Each wall is flat, endless, passes through zero and stands at right angles to its row. A trip goes straight from one point to another. List the walls that it crosses, first one first.

Walls:
(1): [-27  42 -12]
(2): [10 44 11]
(3): [ 14 -17   8]
(4): [ -5 -11  28]
(5): [ 38   2 -12]
(6): [33 21 27]
(7): [-16  21  30]
(8): [25 -5  1]
Trips:
[-28  28  -4] to [-30  26   8] => 4
[  0  13 -31] to [-26  28 -14] => 5, 7

Walls:
(1): [-13  -1  20 -19  10 -24  -1  26  12   0  -1 -23]
(2): [-16   0 -20  24 -14 -36   9   4  11 -18  31   2]
(3): [-17  10 -22  15  -6 -16  43  -2  15  19 -17 -18]
(4): [ 23   2 -33  21   6  17 -22 -19  13  30  22 -31]
(5): [ 13 -38  -1  -6  -7  11 -13 -12  -1  30  -3   3]
(6): [ 47  30   2 -17   6  -1 -18  -4  17  47  -1  -7]
(7): [  1   1  47   7   6 -17 -29 -10 -25 -25  26  -9]
(8): [ 24  12  -6 -19  11 -12 -26 -11 -18 -13   3  -2]
Trips:
[ -5  10  11  -6 -25  -3  44  19 -13   7  35 -13] to [ -3  34  17  42  17 -35 -12  -6 -32   3 -30  18] => 8, 1, 6
[-39 -21   3  -4 -35 -19 -35 -24  17   0  28  10] to [ 30 -13 -17 -40  28  12  22 -33 -20  10  12  28] => 1, 8, 6, 2, 7
[ 24   5  15  10 -11 -36   2 -13  -6  60  -7 -48] to [ 25  37  15 -15 -19 -43  22   3 -19   4  11   7] => 2, 5, 4
[-12 -10 -13   9  37 -18  35  13 -33   4 -20  35] to [  7   5  33 -14 -34 -25  38 -27  11 -23   8  12] => 7, 1
[-11 -21 -11   9 -35  16 -40  12 -41   7  -1 -40] to [-30  12  11 -17  26 -51 -13 -29  -9 -16  26   4] => 1, 2, 5, 4
[-22  19  26  36  -2  -1  28 -23  28  41 -17 -10] to [-27   2 -18  11   9  25   8   8 -22  -6  -9   1] => 1, 6, 4

Walls:
(1): [ 23  18 -14  19   6  23 -36   2   1   8  10  12   6  55  36   6  38 -28
 -18 -25  19  13 -27 -21 -14 -20   1  18   7  28 -16  -3]
(2): [  0   4   3 -11   0  15  26  -7  23 -18   9   4   6 -11 -17   6  -4  28
 -27  -7   3 -16 -14  18  -1  13 -34 -27  -8  14  -3 -17]
(3): [ 33  19   4   6  -4 -11   2 -29  10  -2 -13  13 -24 -48  10  -3   5  19
   7   1  15  13  20 -25  28   1  16   5  10  37   0  -1]
(4): [-46 -12 -28 -44  21   9  -8  -6  -4  -3 -22 -16 -18 -16  16   2   5  -8
  39  -7   8   1  -2   4  -8  32 -52 -44  42 -14 -13  -3]
(5): [ 10 -11  21  52  14   6 -20 -30  44 -36  18 -29 -30  -4  -8 -28   2   5
  24  12  -8 -26 -17  16 -12  -2  31 -20  -5 -13   1  14]
(6): [ 40  -3  23 -29 -59 -41  21 -22 -18  26   0 -18   0  19 -14  19 -37  24
  -7 -22  22  21  -7  17 -22 -13 -14  46  -9 -50 -15  16]
(7): [ 10   2  17 -13  38 -27   3   2   1   1  -1  39  -8   8 -38  29   2  26
   8   6 -34  16  12 -28  -8   3  18  -3 -14  -7 -16  34]
(8): [ 26  22  -6   7 -19  -5  36 -11 -13   2  25   9   2  29  22 -47  39  29
   6  -2  -7   9   2  -5  31  15  -5   4 -19  -9 -27  21]
(9): [  2  -3   3  19 -31  21 -31   5 -22   9   6   5 -53 -23  20  19  23  26
  -9  19   9  -2  -7  19  46  14 -23  -6  -5  -7 -26  15]
Trips:
[-25  10 -42  56  11   6 -54 -24  -3  28  -2 -33  35 -21  38  17  -9  -2
  35  -9 -20 -17  30 -28  23  -3  17 -29   9 -25  14  -5] to [ 14   4 -19  37 -29 -26  38 -16   5 -14  12 -23 -17  35 -18 -18  14 -24
   1  25  -4 -34 -18  10  42  60  -8  27   3 -26 -19   6] => 8, 1, 3, 4, 6, 2
[-21 -21 -38   4  33 -30  19  35  14   8  28   1 -11  27  14 -31  -7 -36
  -1 -52  -4 -37  -4 -40  11   9  35   6   9 -34 -18 -36] to [ 42  13  -9   1  10 -22  -8  10  -2 -34 -34  23 -33  20  19   6  -5 -23
  -1  17  -7 -15 -22  -4   9 -11 -45 -22 -13 -28 -18  39] => 7, 9, 6
